Every row gives one point. To make a cloud, some directions were put in groups of two or more. Within a group, all points are equally far from the middle, so they leave a hole (a ring in 2 directions, a hollow ball in 3). The other directions are filled evenly. Then the cloud was stretched, turned, moved and blurred a little. Count the holes, and give their numbers of directions, smallest first.
In the rows, 128 means zero.

Cloud (14 x 2)
[[130  88]
 [120 174]
 [108 173]
 [ 89 100]
 [157 109]
 [ 80 143]
 [ 98  93]
 [ 87 105]
 [159 112]
 [ 78 123]
 [159 151]
 [162 141]
 [ 83 112]
 [ 92  99]]
Holes: 1 (2)

Cloud (22 x 3)
[[ 96  94  81]
 [109 117 168]
 [111 165  99]
 [ 94  98 115]
 [ 88 110  90]
 [ 91 156 147]
 [159 127 174]
 [ 83 116  82]
 [152 153 112]
 [155 125 167]
 [150 128 166]
 [ 62  97 103]
 [107 161 167]
 [ 84  99 138]
 [132 100 158]
 [100 122 112]
 [124 150 172]
 [ 93  76 155]
 [ 81 126 172]
 [ 92 153 121]
 [160 124 151]
 [ 66 105 161]]
Holes: 0

Cloud (31 x 4)
[[164 186 127 107]
 [ 89 124  98 140]
 [ 86 126 126 166]
 [174 100 150 103]
 [125 161 150 185]
 [ 91 123 153 168]
 [154 110  82 154]
 [144 171 183 116]
 [173 119 119 182]
 [152 184 102 144]
 [ 87 153 114 156]
 [133 101 142  82]
 [121 163 184 110]
 [ 99 104 169 147]
 [ 93 117  96 142]
 [ 89 156 114 157]
 [142 108 118  79]
 [111 156 152 181]
 [139  87 158 105]
 [134 112  82 108]
 [171 155 180 142]
 [129 174 121 177]
 [125 159 190 127]
 [ 88 132 137 171]
 [135  87 105 166]
 [ 93 166 112 149]
 [182 164 149 104]
 [162 156 114 183]
 [172 151  86 137]
 [112 118  92  98]
 [106 127 128  79]]
Holes: 2 (2, 2)

Cloud (55 x 6)
[[164 117 133 189 177 119]
 [137 159 109 145 175 108]
 [133 177 118 155  66 142]
 [116 137  70 136 115 132]
 [143 192  94  81 136 166]
 [156 104  85 150 124 178]
 [155 160  91 155 120 109]
 [105 173 189 123 176 142]
 [187 139  98 150 108  91]
 [114 194 139 137 106 101]
 [152 157 119 133  70 150]
 [196 164 150 148 120 140]
 [110 154 182 150 170 165]
 [189 148  98 144 100  80]
 [127 117 170 104 141  78]
 [133 108 166 110 146  98]
 [192 139  87 135 151 146]
 [153 176  79 130  96 155]
 [143 112  78 163 155 181]
 [133 114 148 103 150 183]
 [151 109  95 120 164 148]
 [142 154 167  85 124  87]
 [150 139 163 130 117 192]
 [141 186 169 139  78 123]
 [172 108 152 150 125 165]
 [161 144 129 131  99 180]
 [176 142 120 101 194 104]
 [109 170  85 136 107 143]
 [156 148 100 101  80 114]
 [180 155 103 149 104 129]
 [139 138  96 107 163 154]
 [174 193 127 140 168 107]
 [141 176 133 101 143 154]
 [101 194 109 105 188 164]
 [143 137 153 135 139  86]
 [113 102 147 148 127 126]
 [150 114  75 122 150 121]
 [187 116 151 148  89 134]
 [130 181 141 184 165 161]
 [148 168  80 154 125 160]
 [151 183 144 129  83 111]
 [153 102 138 151 144 154]
 [137 134  87 112 158 124]
 [125 182  76 111 103 136]
 [ 85 185 139 108 199 150]
 [170 119 117 124 115 111]
 [153 189 139 125 121 179]
 [134 176 133 127 138 179]
 [119 143 116 161 179 139]
 [124 135 116 142 107 114]
 [171 110 111 139 131  85]
 [177 152 123  83 190  94]
 [113 132 115 173 117  74]
 [183 180 131 136  85  85]
 [160 114 112 145 151 182]]
Holes: 0

Cloud (51 x 6)
[[153  60 190 120 147 102]
 [159 116 143 128  98 109]
 [154  83 164  92 106 134]
 [156 159 167 110 149 146]
 [ 99 128 110  82 164  99]
 [196 106 153 139  76 101]
 [157 104 121 158 116  92]
 [137 100 187 154 142  86]
 [132 120 147  90 143 134]
 [ 62 110 174 110 148 154]
 [125 131 156  84 124  79]
 [174 110 117 108 160  99]
 [141 141  84 152 101 164]
 [139 196 112 101 163 125]
 [135 113 124 115 138 156]
 [150 152 111  84 149 124]
 [139 116 166 129 132 121]
 [106 190 173  96 161 110]
 [109 141 136 150  99 168]
 [170 160 178 133 142  85]
 [137 174 114  84 127 131]
 [114 169  80 123  94  53]
 [140 158 209  96 143 145]
 [117 153 106 150 115 169]
 [143 132  90  78  85 145]
 [ 60 144 162  94 141 123]
 [175 143 182 107 113 152]
 [130  90 128 156  74 109]
 [123 200  90  91 102 107]
 [123 152 161 129  90 113]
 [ 92 171  82 103  90 123]
 [ 74 131 191 128 153 135]
 [ 57 114 113 121 170 124]
 [117 160 175  49  66 108]
 [ 89 173 129 149 102  88]
 [108  83  90 126 108 100]
 [ 61 129 157 121  81  97]
 [130 140 147  94 122 144]
 [155 156 104 143 155  94]
 [174 135 147 171 123 103]
 [128 109 150 153  81 134]
 [ 68 134 110  69 129 124]
 [157 138 143 127 135 106]
 [ 57  80  76 154 108 112]
 [ 82 122 150 161 106  72]
 [144 161 114 123 169 144]
 [137 115 125 163 101 145]
 [151 168 163 125  94 140]
 [117 172 199  75 142  90]
 [ 74 128 129 121 127 121]
 [169 103  98 146 139 108]]
Holes: 0

Cloud (73 x 8)
[[119 108 119 190 138 146 141 148]
 [ 68 150  74 101 139 114 108 101]
 [118 116 115  97  93 106  87  73]
 [135 125 123 198 108 107 129 186]
 [154 112  80 111 132 133 145  95]
 [125 158 184 147 121 101 128  91]
 [141  96 118 163 109 151  86 147]
 [133 145 108 102 127 127 159 145]
 [147 179  99 137 168  92  82 137]
 [114 129 124 145 160 117 145 121]
 [178 102 137 103 172  76 144 106]
 [113 120 117 154 151  82  69  93]
 [188 172 161 170 146 144 156 128]
 [127 139 165 205 154 128 165 201]
 [141 163 150 153 117 189 135 106]
 [151 134 154  98 102 118  97 116]
 [126  84  75 140 103 129 111  71]
 [172 122  78 126 144 146 113 151]
 [195 173  98 148 126  93 127 121]
 [190 133  99 160  83  61 174 176]
 [118 113 137 164 159 127 135 139]
 [109 169  78 163 181 144 136 108]
 [142 176  92 118  73 134 182 123]
 [125  97  60 162 134 153 143 136]
 [140 134 145 160 118 113 165 185]
 [143  93  85 108 106  75  85  70]
 [162 123 150 143 112 154  59 142]
 [120 106 119 157 180 104 150  98]
 [139 111 120 167 157  57 163  85]
 [140 137  81 154  80 147 201 130]
 [142 167 102 115 116  75  80 125]
 [139 126  78 101 141  70  64 134]
 [124 154  75 164 150 134 148  73]
 [143 119 132 202 131 166 157 118]
 [162 122 151 166  78 133 145 102]
 [155 122 100 177 117 141 174 162]
 [171 161 168 182 143 174 152 164]
 [139 185 172 147 152 136 139 138]
 [164 175 140 187 136 174  92 115]
 [130 120 129  96 104 130 127  88]
 [ 89 141  76 104 131 134 139  51]
 [146 112 167 126  80 126 104 146]
 [140 136 162 195 107  77  51 162]
 [114 132 163 171 175 126 131 105]
 [ 83 102 144 176 113 134 107 108]
 [151 122  89 189 137 154 109 128]
 [170 142  94 167 126 155  97  97]
 [152  88  57 109  84 140 126 112]
 [ 60 163 135 140 107 144  83 132]
 [128 139 144  91 119 108  76 112]
 [169 138 134 144 105 126 109  93]
 [117 126 107 131 129  82 179 110]
 [200 138 167 192 105 121 150 147]
 [156 122 120 127 164 116  87  89]
 [126 115 113 182 167 114 163 117]
 [ 88 102  80 120 137 167 119 139]
 [ 73 155 161 148 143 111 120 172]
 [146 138 154 148 118 170 114 162]
 [179 119  90 157 132 124 139  80]
 [110 115  67 123  77 165 154 118]
 [142 134  71 138  91  98  87 141]
 [136 138 162 188 135 146 150 111]
 [191 146  61 146 134 135  97 136]
 [181 159 119 123 141 133 108 141]
 [178 178 164 177 125 122 118 176]
 [131  78  72 132  94 121 138 138]
 [140 160 113 136 130 127 172 160]
 [120 135 181 149 159 114 107  92]
 [163 142 110 182 155 142 110 141]
 [189 124  77 138 159 105 113 137]
 [119 154 167 165 103  90 105 121]
 [102 175 103 173 110 134 123  66]
 [116 118 156 209 173 169 132 141]]
Holes: 0
